Each wall is flat, endless, passes through zero and stands at right angles to its row. A trip goes straight from one point to another. Which walls does it cross, in order?
(in the rows, 128 means zero)

Walls:
(1): [139 134 190]
(2): [147 178 132]
(3): [153  95 121]
(4): [152 116 152]
(5): [147 150 173]
(6): [147  86 127]
(7): [108  75 142]
(8): [119 153 100]
(9): [ 83 139 123]
(10): [152 112 111]
(11): [156  98 153]
Trips:
[151 109 122] to [141 116 152] => 1, 5
[192 159 112] to [181 147 101] => 6
[155 162 174] to [140 185 193] => none
[173 121  96] to [164 194 132] => 5, 6, 11, 3, 1, 10
[103 154 138] to [117 153 149] => none
[118 158 100] to [107 102  90] => 10, 2, 7, 3, 6
[164 104  82] to [128 112 123] => 7, 8

Walls:
(1): [151 106 105 137]
(2): [155 169 116 159]
(3): [118 183  86 155]
(4): [147 130 163 163]
(5): [ 87 101 121 156]
(6): [ 60 137 136 154]
(7): [134 110 112 102]
(8): [154 140 149  94]
Trips:
[137 101 139 150] to [106 154 121 138] => 6, 2, 3, 1, 4
[127 132 108  68] to [166  91 130 120] => 1, 4
[145 142 161 125] to [161 112 165 111] => 2, 7, 1

Walls:
(1): [105 135  94 167 140 107 125 119]
(2): [116  94 135  99 154 114 158 130]
(3): [172  97 132 133 120 130 141 157]
(4): [100 139 102 147 173 141 189  86]
(5): [141 109 101 109 185 106 129 138]
(6): [ 95 110 211 168 140 149 163  98]
(7): [165 100 129 161 139 116 136  98]
(8): [182 122 184 149 105 125 154 169]
(9): [143  74 143 111 116 118 118 157]
(10): [126 105 199 144 129 127 108 111]
Trips:
[ 76 165 114  85 190 129 132 147] to [115 107 138  47 105 157 149 195] => 1, 9, 4, 3, 8
[160 138 120 145 168 127 110 149] to [103  89 154 150 123  87 180 179] => 9, 2, 10, 6, 4

Walls:
(1): [135 147  72  81 149 130  98 130 119 176 104]
(2): [ 86 143 114 151 131 144 127 102 128 137 130]
(3): [ 89 173 120 130 145 101 130 166 159 164  90]
(4): [126 106 161 200 132 103 116 156 107 151 123]
(5): [121 141  91 123 160 121 147 158 158 109 124]
(6): [145 107 100 121 114 109 102 124 137 143 143]
(7): [116  75 110 145 149 147 169 125 110 143 122]
(8): [ 97 104 129 127 120 139 127 102 158 171 165]
Trips:
[129 146 113 137 126 173 197  67  94 123 126] to [177 117 134 125  88 153 141 110 100 147 138] => 2, 6
[115 172  96 119  84  97  88  81  96 119 124] to [115 111 117  55 128 129 203 128 158 157 156] => 8, 3, 5, 7, 2

Walls:
(1): [146 131 132 124 139 121 129 148 149 143  91 142]
(2): [116 101 149 165 163 184 162 131  89 119 150 160]
(3): [124 117  75  58 158 119 152 121 128 145 143 130]
(4): [116  98  87 122 153 152 120 170 102  99 152 135]
(5): [149 162 151 151  96  55 123 152 186 116 162 162]
(6): [160 157  97 133  91 116  96  95 174 111 161  94]
(7): [148 124 131 168 163 101  99  96 106 114 144 147]
(8): [181 106 111 132 117 135 162 114 184 144 142 133]
(9): [160 159 183 143 162 115 123 104  93 136 163 122]
(10): [154 193 127 111 141  87 128 114 128 146  87 123]
(11): [138 119 137  94 123 117 145 141  98  99 119 120]
Trips:
[153 235 162 207 130 129 101 149  66 150 131 154] to [113 121  78 186 130  70  96 119 146 140 143 125] => 6, 1, 2, 9, 8, 4
[136  78 170 127 192 170 151  79 105 149  97 114] to [129 145 111 139 200 131 137 135 110 144 165  61] => 1, 4, 8, 11, 10, 6

Walls:
(1): [139 178 125 120  74 124 137 167 174 143 137 158 101 114 100  99 112  85]
(2): [ 97 100 106 112 136 101 150 151 116 146 112 135 110 187 100 132  97 116]
(3): [154 106 159 123 127  98 164 120 130 230  98 161 103 112 175 149  94 153]
(4): [111 164 151 148 163 133 131 153 158 176 127 111  90 153 134 125 171 163]
(5): [188 161  61 103 125 120  77 108  95 130 128 101  81 137  92 121  77 113]
(6): [108 116 135 138  83 100 151 147 172 147 124 176 109 100 128 172 142 125]
(7): [151 185 179 137  87 127 132  86 132 130 142 155  86 124 137  97 169  90]
(8): [180 140 131 112 130 124 128 130 148 104 112 143  97  78 114 131 137 110]
(9): [144 144 193  93 205 118 125 135 114  83 128 147 114  92 110 175 130 135]
(10): [127 118 108 108 141 112 141 153 201  61 155 125 131 104 135 139 139 140]
Trips:
[136 118 156 138 158 159 129 109 125 121 146 186 141  61 149 127 127 118] to [118 109 136 152 123 169 101 183  95 131 146 126 155 108 111 102 132 134] => 10, 3, 6, 7, 8, 9
[126 137 127 139 141 142 134 122 131 151 163  97 125 169 179 133 105  96] to [146  78 156 155 105 140 150  79 145 153  82 163  94 153  90 176 110 125] => 6, 5, 4, 8
[ 95 141 121 105 109 159 194  71 108 119 130  92 102  87 148 123  88 156] to [147 134 136 127 123 162 111 157 119 140  88 173 118 128 109 170 135  90] => 8, 9, 6, 1, 2

Walls:
(1): [142 105 108 157 115 110 117 160 119 130 161 146 141 117 175 121 127  87
 172 157 137 111  97 152]
(2): [154 138  88 129 118 188 152  92  83 110 128 114 113 115 160 136 122 125
 111 122 171 105 143 155]
(3): [120 118 105 128 111 121 134 166 150 122  86 137 127 158 143 160 141 150
 140 151 106 138 125 134]
(4): [126 163 123 125 161 119  92 124 101 159 112 155 158 114 100 145 148 182
 139 105 122 122 128 116]
(5): [148 138 105 118 113 169 109 153 137 121 144 149 101 155 131  97  76 146
 135 136 113 119 132 119]
(6): [124 152 138 112  95  94 138 139 168 131 190 146 123 136 138 116 126 152
 126 119 128 147 144 100]
(7): [166  91 149 114 123 103 114 103 137 116 124 154  95  83 177 126 116  68
 130 150  73 135 138 110]
(8): [ 85  92 197  71 154 145 107 116 161 129 112 154 115 124 120 115  39 143
 142 120 110  59 104 144]
(9): [ 66 113 172 134 197 133 156 134 148  99 157 128 148 116  68 129  84 174
 124 176 115 138 169 121]
(10): [141 134 127 151 156 140 114  72  90 148 148 146 110 132  86 121 130 113
  55 132 111  87 129 135]
(11): [132 107 136  79 143 135 116 116  83 134 128  71 144 176 105 143 129 141
 111 108 148 161 112 162]
(12): [110 129 122 101 151 162  84 183 124  75 169 180 131 147  87 165  76 165
 150 154  85  95 167 158]
Trips:
[137 156 132 114  80 141  91 145 114 101 108 136 151 134 164 154 135 139
  99  82  75 190 142 135] to [165 100 133 121 152 129 159 135 156 158 132 166 125 102 125 140 125 144
 167  93 121 122  74 108] => 11, 12, 8, 1
[139 136 109 123 133 137 146 136 110 134 108  77 129 173 136  75 148 118
 124 156 169  91 130 153] to [137 132 121 147 101 122 104  97 106 127 113 106 116 121  86 142  89 158
 140  65  95 126 121  98] => 1, 4, 8, 2, 12
[110 113 146 125 112 117 107 137 171 146 130 196 131  49 128  25 158 110
  59 125 139 157 106 132] to [106  80 137  71 147 188 202 108 115 128  94  84 137 178 163 164 139 133
 146  96 113 188  93 148] => 1, 10, 11, 6, 3, 2, 7

Walls:
(1): [169  95  67 125 109 150 107 112 130 152 136 107 168 115 135 107 100 123
 143 139 127  66  87 174 163 132  89 128 129  73 127 152]
(2): [163 140 129 135  79  99 139 167  97 111 106 112 111 133 151 203 115 111
 125  72 143 137  66 126 114 136 135  99 191 128 170 134]
(3): [ 82 179 123 108  80 108 152 129 124 121 160 139 158 106 120 151 130 168
 118 178 165 142 110 100 108  87 117 129 215 109 119 107]
(4): [135 147 131 142 150 123 105 180  98 157 162 119 149 127 150  80 113  75
 121 127  98 164 125 147 147 144 126 132 201  98 122  99]
(5): [164 157  77  76 144 129 156 104 133 142 117 105 130 158 188 164 156 138
 160  89 111 100 141 102 128 139 102 116 130  75 155 135]
(6): [144  74 133  88 123 152  60 111 102 165 122 132 121 104 139 150 181 150
 128 134 139  87 131 150 123 129 129 107 120 101 136 133]
(7): [185 128 167 133 113 109 103 126 104 135 132 141 120 157 153 120 127 123
 161 164  95 162 104  91 172 139  78  62 116 105 137 151]
(8): [134 108 140  75 156 138 151 166 140 105 144 136  88 168 100 146 156 140
 134 114 164  98 148  85  98 127 156 150 101 126  65 129]
(9): [172  84 148  78 150 155  66  83 128  73 134 167 137 121 114 148 123 201
 104 120 148 167 119 159 170 136 110 140 172 134 130 129]
Trips:
[156 111 123 110 132 170 113 183 119 153 133 147 169 103  86 133 108  99
 100 109 150 130  95 167 132  76 147  72 144 115 123 132] to [113 123 159 157 127 160 159  98 137 106 117 132 100 172 124  95 157 117
 145 124 168  57 134 124 141  99 173 115 115 167 117 123] => 8, 3, 9, 4, 2, 1, 6
[130 117 125 133 179 115 116 131 151 177 197 112 159 148 134 125 132 121
  82 110 107 137 128 122 135  97 146  98 139 107 161 133] to [150 135 140 138  99 111 162  96 139 125 179 127 145 105 135 148 148 114
 161 120 117 122  79 137 152 127 172 115 164 127 134 136] => 3, 2, 6
[106 157 107  76 170 151 172  95 119 157  95  95 165 123 177 149  69  96
 134 124 149 123 152 145 107 123 131 124 157 147  92 105] to [126 127 173 164 130 130 104 121 151 153 156 114 151  72 122 111 136 168
 121 156 134 159 166 101 152 120 139 143 141 149 128 147] => 1, 5, 9, 7, 6
[ 95 154 108 118  94 139 144 145  81 159 127 166 138 104 147 125  98 106
  99 137 170  91 114 171  59  92 159 120 130 123  94 120] to [156 166 139 126 170 126 131 130 122 136 134 113 108 106 147  94  98  91
  67  43 159 142 139 103 117 110 127  94 131 102 140 125] => 6, 1, 5, 3, 8

Walls:
(1): [114 133 121 145  88 174  89 129 133 107  90  96 144 157 106 110 130 131
 152 120 132 129 104 165 100 176 156 154 113  94  84 145 127 100 116 156
 113 151 154 114  85 126  90 185 106 141 150 128]
(2): [131 104 125 139 147  99 111  86 110  81  47 123  66 146 183  55 107 109
  88  93 107 162 167  62 167 121 136 159 127 180 165 120 158 135 121 141
  67 125 118 136  78  86 140 136 122 156 128 132]
(3): [ 81 162 161 128 101 149 122 138 119  93 173 146 108  87 131  83 120 110
 135 142  89 170 136 111 113 132 102 157 170  70 118 120 138 128 113 130
 139 155 181 126 112 141  98  98 133 134 188  86]
(4): [126 122  49 122 108  91 133 119  85 126 124 166 130  92 100 146  77 120
  70  89 136 148  86 157 123 150 127 136  98 161 144 126 143 126 115 123
 120 172 137  95 154 154 146 124 123  75 147 141]
(5): [131 177 154 127 100 128 110 133  53  68 127  66 144 162 141 181  99 166
 127 161 148 139 129  92 126 105 173 118 120 116 119  99 106  95 145 126
 181 123 194 143 146 136 102  94 106 112  82 129]
(6): [154 152 104 121 118 133 153 155 140 113 145 133 158 116 152  98  98 140
 111 130 149 107 137 134 119  83 180 168 110 159 103  93 150 148 146 125
 117 114 139 110 123 131 156 114  61 113 123 107]
(7): [110 146 126 146 149 161 144 151 133 139 160  79 134 144  86 139 121 124
  85 147 123 157 153 102 174 128  85  85  79 118 127 166  79 105 123 118
 161 151 115 147 101 119 108 127  89 104 120 128]
(8): [102 159 111 138 132  80 123 155 181 149 156 108 153 151 148 144 133  98
 121 167 132 142 133 129 159 131  69  86  88 149 117 135 171  99 138 126
  73 114 162 119 132 174 136 157  81 109 145 112]
(9): [ 94  59 155 128 143 155 121  86 174 124 121 141 163 171 126 144 144 114
 102 181 100 117 134 129 109 148 127 103 172  90 102 127 101  93 153 119
 139 135 154 154 178 110 102  87  83 160 105 126]
(10): [119 128 159 151 109 173 115 146 145 184 150 100 115 147 158 133 141 120
 118 183 146  54 206 134 110 148 106 130  96 150  98  97 105 120 131  83
 134 100 111 150 127 150 125 152  99 104 177 119]
Trips:
[131 134 138 127 126 147 145 134 151 126 117 197 135 146  91 123 146 182
 154 107 155 113 174 117 134 126 104 165 141 104  86  91 121  94 173 129
  95 102 122  80 106 148 139 137 107 154  99 144] to [123 117 160 201 118  83 175 154 120 138 174 165 123 198 105 104 127 128
 152 154  82 116 118 118  83 105 114 127 105 129 103 112 159 158  60 118
 160  59 102  96 136 130 126 131 158 128 120 143] => 8, 1, 9, 3, 6
[160 137 156 137  95 130 129 138 171 112 136 119 125 153 137 147 126  86
 154 161 143 102 134 123 102 159 128 137 135 125 164 164 100 166 132 145
 163 143 133 184  64 125  81 122 127 158 113  96] to [109 107 128 117 113 134 122 141 164 152 153 135 125 147 150  89 118 140
 152 104 104 146  94  55 103 183 146 121 155 133  40 114 119 116 135 144
 179 159 167 159 190 102 104 107 122 108 142 176] => 7, 10
